Each row of a before or after table is a point. One or more steps were done to the points. Then noise was added and the rows were shuffled. The steps act on columns, c1 being the first. Name the steps. A step turns or swaps two columns, mirrors them in a line or flattens them onto one, adds a multiple of one to another, or multiplies or shifts one. Angles are multiples of 10 degrees, from the lower column toward the higher: turns from -170 to 170, lines from 10 to 170 but not 90. Use the fewest steps. Two steps may share a column if one is a turn and the other turns, adds or multiplies; they go together, in the order done. Otherwise the lowest column goes first.

Before:
[[2, -10, 1],
[-55, -22, -34],
[18, -55, 16],
[5, -60, -29],
[-32, -9, -10],
[-42, -16, -16],
[-12, 1, 24],
[16, -2, -21],
[-4, 14, 22],
[-32, -15, 25]]
After, 10 rows:
[[-22, -21, 17],
[13, -40, 33],
[4, -20, 16],
[-3, -3, 2],
[-29, -2, 0],
[2, -6, 7],
[-9, -12, 10],
[11, 9, -7],
[-24, -1, 0],
[-38, 3, -3]]
Steps: multiply c1 by 0.7; flatten c2 and c3 onto the line at 140 degrees

Before (13 x 6):
[[14, 43, 20, 2, 14, -4],
[-10, -13, 15, -19, 7, 5],
[17, -21, 3, -40, -6, -5],
[14, 21, 3, 6, -16, 21],
[-14, -12, 20, -10, 6, 7],
[-13, -19, 24, -16, -6, -4],
[-6, 4, 5, -25, -15, -5],
[-28, 19, -2, 23, -5, 9],
[17, 26, 15, -3, -18, -2],
[17, -18, 2, -5, -39, -6],
[-33, 23, -6, 19, -13, 15],
[13, 41, 1, 4, 13, 1],
[4, -11, 0, -1, -1, -8]]
After, 13 rows:
[[-7, -21, 8, -37, 19, -1],
[-14, 6, 12, -27, -5, 0],
[5, -12, 49, -10, -13, 1],
[13, 39, 2, 4, 14, 2],
[-5, 19, -7, 25, -27, 2],
[-19, 27, 37, -2, 18, 0],
[12, 42, 50, 2, 14, -1],
[9, -10, 37, -18, -10, 2],
[-17, 22, 5, 5, 13, 7],
[-41, -20, 7, -4, 17, -3],
[-13, 23, -16, 21, -34, 5],
[-6, -23, 60, -15, -12, -2],
[-1, -13, -1, 0, 6, -2]]
Steps: swap c1 and c5; multiply c3 by 2.5; multiply c6 by 0.4

Before (11 x 9):
[[26, 14, 31, 7, -3, -35, -21, -17, -6],
[-45, 35, 22, -15, 2, 35, 17, -34, -4],
[-7, 2, 23, -27, -7, -27, -21, -7, 3],
[-20, -7, -31, 15, 38, -19, 4, -5, -22],
[-19, 46, 17, -44, 5, 15, 40, -43, -4],
[-10, -13, -24, 6, 59, 11, 20, 58, 16],
[-33, 38, 23, -3, -11, -36, 16, 21, -11],
[15, -3, -34, -2, 17, 19, 1, 9, -13],
[-8, 16, -3, 6, -11, -32, -14, -15, 28],
[-8, 33, 9, 4, 18, -31, -29, -16, 10],
[17, 23, -26, -16, -3, -23, -37, -18, -34]]
After, 11 rows:
[[-4, 12, 40, -3, 16, 15, 1, 10, -14],
[-6, -2, 31, -15, -3, -34, -35, -18, -60],
[4, -2, -12, 5, 19, -46, -28, -16, -10],
[36, 48, -38, -14, 2, -3, 16, -35, 11],
[17, 1, 20, 6, 57, 17, 22, 58, 30],
[0, -20, -23, -27, -7, -20, -23, -8, -13],
[30, -19, 22, 15, 38, -8, 4, -5, -19],
[-35, -17, -19, 7, -3, -34, -20, -17, -20],
[22, -3, -33, -5, -11, -52, 17, 22, 1],
[9, -14, 1, 5, -12, -33, -14, -15, 16],
[12, 41, -23, -43, 5, -27, 40, -43, 24]]
Steps: turn c1 and c3 by 160 degrees; turn c2 and c6 by -50 degrees; add 0.7 times c7 to c9

Before (9 x 14):
[[13, -12, 10, -16, 10, -19, 14, 11, -9, 33, -7, 17, 8, -18],
[-6, 1, 14, 17, 15, 6, 15, 7, 10, 13, 7, 14, 3, -16],
[27, -2, -15, -23, -30, 26, -2, 12, -12, -38, -20, 10, 20, -14],
[12, -4, -1, -8, 30, 0, 0, 8, -4, 14, 18, 25, 6, -29],
[-7, -2, -3, -4, 28, 49, 22, -17, -45, -6, -39, 8, -21, -19],
[-26, 14, -14, -16, 3, 25, 14, -1, -14, 18, -8, 16, -21, -8],
[4, -8, -1, -11, 11, -9, 2, 2, -19, 9, 18, 8, 28, -6],
[21, -5, -29, -21, -60, 30, -9, 10, 1, 0, 7, -7, 7, -29],
[-2, -11, 6, -3, 11, -13, -33, 11, 13, 10, 3, 5, 37, -19]]
After, 9 rows:
[[5, 27, -1, -8, -13, -3, -1, 10, -1, 3, 18, 8, 27, 2],
[-6, -6, 17, 21, -9, -4, -9, 11, 7, 9, 6, 13, 5, -17],
[-27, -49, -8, -13, -10, -1, -18, 19, 1, -1, -8, 15, -21, 3],
[27, -8, -14, -33, 21, -25, -4, -36, 2, 12, -19, 10, 19, -6],
[-2, 36, -7, 2, -11, -5, 33, 11, 11, 12, 4, 4, 37, -21],
[-6, -19, 7, 6, -28, -45, -24, -6, -5, -19, -40, 9, -20, 6],
[12, 42, 14, -9, -17, -3, -9, 34, 6, 10, -7, 17, 7, -9],
[11, 12, 0, 3, -30, -5, -1, 15, 14, 7, 19, 24, 6, -22],
[22, -3, -31, -40, 50, -35, 0, 1, 16, 11, 5, -7, 8, -22]]
Steps: multiply c2 by 3; turn c2 and c6 by 150 degrees; mirror c3 and c7 in the line at 10 degrees; mirror c4 and c5 in the line at 10 degrees; swap c8 and c10; flatten c9 and c14 onto the line at 120 degrees

Before, 9 rows:
[[-6, 46, 6, -16, 18, 4, -1, -2, 2, -15, 14, 39, 27, 16, 19, -17, -22, 1, -35, -28],
[-26, 21, -6, 19, -19, 25, 7, -23, -18, 3, -1, 10, -10, -23, -7, -4, -7, -27, 33, 8],
[-18, 0, 10, 17, 12, 19, -9, 17, -34, -32, 18, -16, -24, -10, -8, -17, -15, 29, -10, -14],
[-22, 17, 12, -17, 2, 37, 5, -13, -19, -13, 25, -6, 8, 31, 16, 8, 7, -9, -13, 18],
[-52, 6, 13, -9, 19, 1, 0, 19, 1, 6, -10, 40, 41, -43, 9, 3, -8, 17, -24, 31],
[1, 25, -16, -23, -9, -4, -45, 13, 20, -34, -20, -7, -21, 14, 7, -5, 25, 11, 8, -1],
[-38, 20, -16, 0, 2, 38, -22, -6, 12, -33, 11, 21, 11, 26, 21, -7, 3, -27, -8, -36],
[-12, -33, 18, 1, 14, 20, -1, -55, 23, 2, 15, 19, 0, -11, -18, -12, -37, 6, -30, -15],
[-9, 14, -18, -11, -6, -2, -25, 8, 22, 5, 0, -6, 10, -4, 38, 15, 15, -32, -30, -27]]
After, 9 rows:
[[2, 26, -13, -25, -8, -2, -47, 14, 18, 16, 27, 7, -22, 0, -27, -8, 25, 19, 9, 13],
[-22, 17, 11, -15, -1, 35, 5, -12, -22, 0, -13, -25, 7, 20, -22, 9, 7, 20, -15, -34],
[-42, 20, -17, -2, 1, 38, -22, -5, 13, 9, -51, 5, 11, 36, -35, -7, 1, 12, -9, 20],
[-23, 3, 9, 13, 11, 21, -12, 17, -32, 19, -41, -30, -25, -31, -15, -15, -13, 3, -13, -2],
[-12, -34, 17, -2, 14, 18, -4, -53, 21, 8, -32, -24, 3, -11, 15, -12, -35, -7, -34, 4],
[-7, 15, -18, -9, -5, 0, -24, 6, 25, -18, -29, -52, 11, 26, -23, 15, 12, -22, -32, 22],
[-9, 49, 7, -18, 18, 6, 0, -3, 1, 2, -44, -14, 25, 6, -24, -18, -23, 17, -36, 13],
[-23, 24, -7, 22, -20, 23, 8, -24, -17, 1, 9, 60, -11, 10, 4, -4, -4, -33, 32, -4],
[-54, 3, 10, -6, 18, 0, 5, 18, 1, -6, 44, 4, 40, -38, -3, -1, -7, -30, -28, -13]]
Steps: turn c10 and c15 by 140 degrees; multiply c10 by 0.7; turn c11 and c20 by -140 degrees; multiply c11 by 1.6; add 1.5 times c19 to c12; turn c14 and c18 by 60 degrees

Before:
[[-8, -15, -5, 13, -34, -11, 4, 6, 2, -7, 18, 4, -11, -11, -13, -5, -17, 23, -11, 27, -12, -25, -8, -5, -1, 3, 0, 8, 28, -16, -7, -2],
[-10, -8, 4, 15, -1, -8, 17, 20, -19, -14, -7, -16, -20, 6, 25, -1, -12, 16, -18, -5, -35, 3, 0, -18, 6, 7, 29, -4, -10, -1, -7, 19],
[29, -32, -16, -33, -16, 14, -28, -16, 16, -15, 14, 24, 26, 4, -6, -6, 21, 56, 15, 8, 25, 21, 3, 15, 3, -10, -7, -19, -8, 26, 15, 2],
[4, 21, 14, -2, -34, -30, 1, 31, -4, 7, 9, 12, -17, -8, -3, 3, -9, 10, 11, 20, 9, -1, -17, 5, -6, -10, -12, 2, 42, -13, 9, -14],
[-6, -8, 0, -11, 6, 6, 17, 19, 4, -21, -10, -29, 0, 6, 15, -1, -29, 4, -14, -24, -35, -18, 6, 0, 16, 13, 16, -5, 12, -7, -25, -3],
[-11, 8, -6, 7, -6, -30, 8, 17, -8, 10, 0, -10, -4, -16, -16, 9, -24, 1, -6, 13, 11, -26, -21, -2, -6, 14, 8, 9, 2, -3, -7, -16],
[18, -38, -31, -23, -2, 12, -12, -6, -4, -6, -24, 31, 8, 5, -13, 1, 29, 49, 23, -7, -1, 20, 25, -7, 33, -27, -16, -19, -3, 8, -3, 8],
[34, 1, 0, 9, -24, -4, -13, -13, 15, 11, -13, 27, 0, -30, -13, 24, -22, -5, 12, 7, 22, 10, 7, 31, 24, -17, -12, -8, 5, -3, 21, 21],
[22, 16, -7, -7, -16, -14, -7, -10, 21, 12, 15, 20, 11, -24, -30, 18, -14, -10, 25, 32, -2, 17, 7, 10, 12, -7, -10, 14, 16, 14, 35, 2],
[26, -21, -35, -31, -23, 12, -14, -17, 24, -15, 6, 25, 29, 7, -22, -13, 16, 32, 22, 7, -3, 21, -24, 25, 17, -22, -36, -20, -37, 7, 7, 5],
[-19, -5, -14, -22, 10, 1, 10, 0, -12, -37, -3, 13, -8, 10, 9, 1, 19, 33, -23, -11, -25, -12, 5, 4, 29, 8, 16, -29, -4, 0, -23, 13],
[13, -7, 10, -8, -7, -13, 24, 15, -25, -11, 21, -29, -11, 0, -14, 5, -4, 4, -18, 1, -14, -24, -6, -6, 2, 10, -1, -9, 9, -11, -12, 9]]
After (12 x 32):
[[-19, -5, -15, -22, 10, 1, 10, -4, -13, -30, 2, -15, 1, 8, 8, 0, 21, 34, -23, -12, -25, -10, 7, 8, 28, 6, -15, -36, -9, 0, -22, 15],
[12, -4, 9, -7, -7, -15, 25, 16, -25, -9, 12, 29, -10, 1, -13, 6, -2, 1, -19, 0, -13, -23, -8, -23, -1, 13, -3, -11, -10, -12, -12, 9],
[-6, -7, 0, -12, 7, 7, 17, 20, 5, -5, -9, 26, -13, 4, 14, -2, -29, 4, -13, -24, -35, -18, 5, 5, 15, 18, -23, -23, 1, -7, -22, -3],
[-8, -13, -5, 12, -34, -10, 2, 8, 2, 7, 10, -3, -29, -9, -14, -7, -15, 24, -11, 27, -13, -24, -7, -18, 0, 6, 1, -7, -5, -17, -7, -3],
[-12, 9, -6, 6, -7, -31, 9, 18, -8, 9, -1, 8, -1, -16, -15, 8, -25, 0, -6, 13, 14, -25, -21, -4, -4, 18, -9, 10, -3, -3, -7, -14],
[1, 22, 15, -2, -35, -30, 3, 53, -4, 1, 12, -11, -45, -7, -2, 2, -12, 10, 12, 20, 8, 0, -16, 7, -7, 4, 14, 8, -11, -15, 9, -12],
[21, 17, -8, -6, -17, -14, -8, -11, 22, 14, 24, -18, -14, -27, -30, 18, -15, -11, 25, 32, -1, 17, 7, 9, 13, -8, 14, 13, 12, 13, 34, 1],
[34, 1, 0, 9, -22, -5, -15, -9, 14, -8, 19, -26, -6, -31, -11, 24, -22, -3, 9, 7, 21, 9, 6, 61, 24, -22, 15, 10, -1, -5, 22, 20],
[27, -20, -35, -30, -23, 10, -14, -14, 24, -19, 29, -18, 43, 7, -22, -13, 16, 32, 21, 5, -3, 20, -24, 40, 18, -26, 40, -15, 21, 7, 8, 4],
[17, -38, -31, -23, -3, 13, -13, 6, -5, -22, -29, -27, 4, 4, -12, 1, 29, 49, 22, -7, -1, 22, 25, -2, 31, -29, 20, -5, 10, 8, -4, 10],
[-12, -10, 6, 15, -1, -8, 16, 28, -18, -5, -24, 9, 6, 6, 24, -2, -15, 16, -18, -4, -36, 3, 0, -28, 6, 12, -32, -15, -22, -1, -6, 17],
[29, -33, -17, -32, -17, 14, -27, -21, 16, -19, 27, -21, 11, 4, -4, -7, 20, 56, 15, 9, 24, 20, 3, 20, 3, -15, 11, -16, 23, 26, 17, 1]]
Steps: turn c8 and c26 by 20 degrees; multiply c8 by 1.6; swap c10 and c28; multiply c24 by 2; turn c11 and c24 by -30 degrees; turn c12 and c27 by 170 degrees; turn c13 and c29 by 80 degrees

Before:
[[6, -5, 32, 5, -16, 27, -10, -24, -1, -40, -19, -8, 1, 9, 13, -10, -12, -24, -34, -9, -15, -11, -4, -27, -13, 8, 19, 34, -6, -29, 4, 12, 2, -2, 8, -8, 14, -18, -15, -13, 2, -25, 16, 10, -1, 19, -5, 13, -29, 4, 20, -27, -3, -1, -8, -13, -19, 14, 6, -54, 45, -16, 3, -5],
[-1, -12, -17, 12, -7, 5, -19, 3, 6, -13, -20, -5, -38, 25, -22, -42, -3, 5, 23, -7, -12, 20, -22, 7, -13, -21, 3, 6, 2, -9, 16, 46, -5, -10, 37, 9, -7, -1, 42, 12, 15, 5, 11, -34, 28, 4, -14, 39, 18, 10, -13, 6, 3, -1, -1, 1, -7, -6, 1, 22, 26, -17, -3, 9],
[13, 0, 16, 36, -32, 34, -32, 0, -8, -20, 13, 7, -3, 21, 15, 4, -11, -34, -13, -1, -5, 5, -10, -23, 9, -3, 23, 9, 0, -12, 30, 28, 12, 12, -13, -15, 11, -18, -31, -2, -4, -22, 23, 10, -6, 2, -12, -3, -5, 26, 6, -30, -2, -21, -8, -10, -8, 0, -12, -29, 21, -5, -20, 15],
[7, -1, -11, 13, -16, -21, -13, 6, 11, -11, 8, -6, -24, 7, -7, -22, 10, -1, 36, -5, -11, 9, -3, 6, -10, -26, 15, 20, 12, 0, 17, 20, -19, -8, 60, -3, -27, 1, 24, -15, 21, 23, -3, -6, 35, -6, -11, 25, 19, 2, -25, 2, 1, -5, -1, 4, -4, 18, 2, 16, 32, -5, 1, -15],
[27, 1, 12, 6, -4, 40, -14, -4, 2, -17, 12, -12, 19, 17, 13, 8, -5, -29, -44, -9, 1, 3, 8, -12, 1, -19, 24, 2, -13, -4, 15, 9, 14, -10, -20, -2, 22, -28, -26, -15, 5, -30, 17, 0, -22, 23, -4, 4, -26, 10, 6, 2, 7, -25, 1, 4, -14, 21, -14, -40, 27, -22, -15, 2],
[16, -2, 13, -7, 11, -4, -25, 12, -16, 4, -16, 13, 5, 23, -7, -11, -1, 9, 29, 3, 23, -33, -2, -7, -27, 32, -8, -57, 4, -10, 0, -9, 24, -11, -15, 21, -2, -6, 9, -7, 2, 3, 12, 6, 5, 14, 15, 8, 6, 3, -3, -9, -17, -6, 3, 16, -1, -9, -12, 31, 0, 13, 1, -20],
[27, 15, 14, -12, 14, 13, -16, 12, 5, 14, -3, -1, 7, 16, 16, 10, -18, -3, 20, 12, 13, -35, 10, 7, -22, 29, -13, -36, 20, -14, -14, -3, 15, -24, 24, 6, 8, -35, 23, -10, -7, -13, 10, 11, -3, 5, 13, 11, -4, 0, 2, 19, 1, -4, -11, 8, 25, -14, 22, 33, -1, 13, 24, 0],
[-15, 1, 9, 6, 23, 3, -19, 26, 7, 14, 3, -4, 7, 24, 0, 0, -16, 16, 32, 5, 14, -23, 0, 10, -13, 25, -8, -41, -4, 1, -20, -18, 1, -3, 7, -1, 6, -2, 18, -4, 13, 4, 7, 25, 9, 19, 8, 9, -14, -15, 3, 0, -7, -2, 18, 9, -6, 1, 5, 20, 12, 15, 19, -16],
[-2, -22, -11, 15, -6, -5, -4, 2, 1, -2, 2, -3, -28, 17, -16, -10, 17, -16, 42, -18, -14, -3, 7, 0, -11, -16, 7, -2, 13, -15, -4, 30, -11, 20, 33, 11, -18, 11, 12, 14, -10, 13, -10, 3, 28, -7, -7, 25, 9, 20, -23, 11, -11, -2, -10, 8, 28, -7, 2, 24, 38, -23, 14, -2]]
After, 9 rows:
[[13, 0, 6, 36, -33, 35, -31, 0, -8, -20, 14, 8, 1, -19, 14, 5, -10, -34, -13, 0, -6, 6, 14, -24, 10, -3, 24, 9, 0, -12, 31, 28, 11, 12, -14, -15, 10, -17, -31, -2, -4, -23, 23, 10, -6, 2, -12, -2, -5, 26, 7, 30, -2, -22, -8, -10, -8, 0, -13, -29, 23, -5, -20, 14],
[7, -2, -21, 14, -16, -20, -13, 6, 11, -11, 8, -6, -26, -6, -6, -21, 10, -1, 36, -3, -11, 10, 5, 6, -10, -24, 14, 20, 14, 0, 16, 20, -20, -8, 62, -3, -28, 1, 25, -14, 21, 23, -4, -5, 36, -7, -11, 24, 18, 2, -25, -1, 1, -5, -2, 4, -3, 18, 2, 16, 32, -6, 0, -15],
[-1, -11, -27, 13, -8, 4, -19, 2, 5, -13, -20, -5, -43, -21, -21, -42, -4, 6, 24, -8, -13, 21, 26, 7, -13, -21, 3, 6, 2, -9, 16, 47, -5, -10, 36, 10, -8, -1, 42, 12, 14, 5, 12, -35, 27, 5, -14, 40, 19, 9, -14, -6, 2, -2, -1, 1, -6, -5, 2, 23, 27, -16, -2, 11],
[-3, -23, -20, 15, -6, -5, -4, 1, 1, -1, 3, -3, -10, -17, -17, -11, 17, -16, 41, -16, -14, -3, -5, 0, -11, -15, 5, -2, 16, -13, -4, 29, -12, 19, 34, 12, -18, 12, 12, 14, -11, 14, -10, 2, 28, -7, -7, 24, 9, 20, -23, -10, -11, -2, -11, 7, 28, -6, 2, 24, 38, -24, 14, -3],
[28, 1, 3, 6, -3, 40, -14, -4, 3, -17, 11, -13, 8, -18, 13, 8, -5, -28, -44, -12, 2, 3, -5, -12, 0, -18, 24, 3, -12, -4, 16, 9, 13, -10, -20, -2, 21, -28, -27, -15, 5, -30, 18, 1, -24, 22, -4, 5, -26, 10, 6, 0, 6, -25, 1, 5, -14, 21, -14, -39, 27, -22, -15, 2],
[17, -2, 2, -8, 11, -5, -25, 13, -15, 5, -17, 13, 31, -21, -6, -11, 0, 8, 30, 2, 22, -33, 5, -7, -27, 32, -6, -56, 3, -10, -1, -8, 24, -11, -16, 21, -1, -7, 9, -7, 1, 4, 13, 5, 5, 14, 15, 8, 6, 3, -3, 9, -18, -6, 2, 17, -2, -9, -12, 31, 2, 13, 2, -20],
[-15, 2, 0, 7, 23, 3, -20, 26, 8, 14, 3, -5, 17, -24, -1, -1, -17, 15, 32, 5, 14, -24, 3, 11, -13, 24, -8, -42, -5, 0, -20, -17, 1, -4, 6, -1, 7, -2, 18, -3, 13, 4, 7, 25, 9, 19, 7, 9, -13, -14, 5, 0, -7, -2, 19, 10, -7, 1, 6, 20, 13, 17, 21, -15],
[8, -5, 21, 4, -17, 28, -9, -25, -2, -41, -18, -8, 6, -9, 14, -9, -12, -25, -34, -10, -15, -11, 5, -28, -12, 9, 19, 32, -4, -29, 5, 11, 2, -3, 7, -8, 15, -18, -15, -13, 2, -25, 15, 10, -2, 19, -6, 13, -29, 4, 21, 29, -3, -2, -8, -14, -18, 14, 5, -55, 44, -17, 1, -5],
[27, 15, 5, -11, 15, 14, -17, 12, 6, 14, -2, -2, 5, -18, 16, 8, -18, -3, 20, 15, 13, -35, -6, 7, -22, 29, -14, -37, 17, -15, -13, -3, 15, -25, 23, 6, 7, -35, 22, -10, -7, -13, 9, 11, -4, 5, 13, 12, -4, -1, 2, -19, 1, -4, -11, 9, 24, -13, 22, 32, -1, 13, 25, -1]]
Steps: shift c3 by -10; add -1.5 times c53 to c13; turn c14 and c23 by 170 degrees; turn c20 and c29 by -10 degrees; multiply c52 by -1
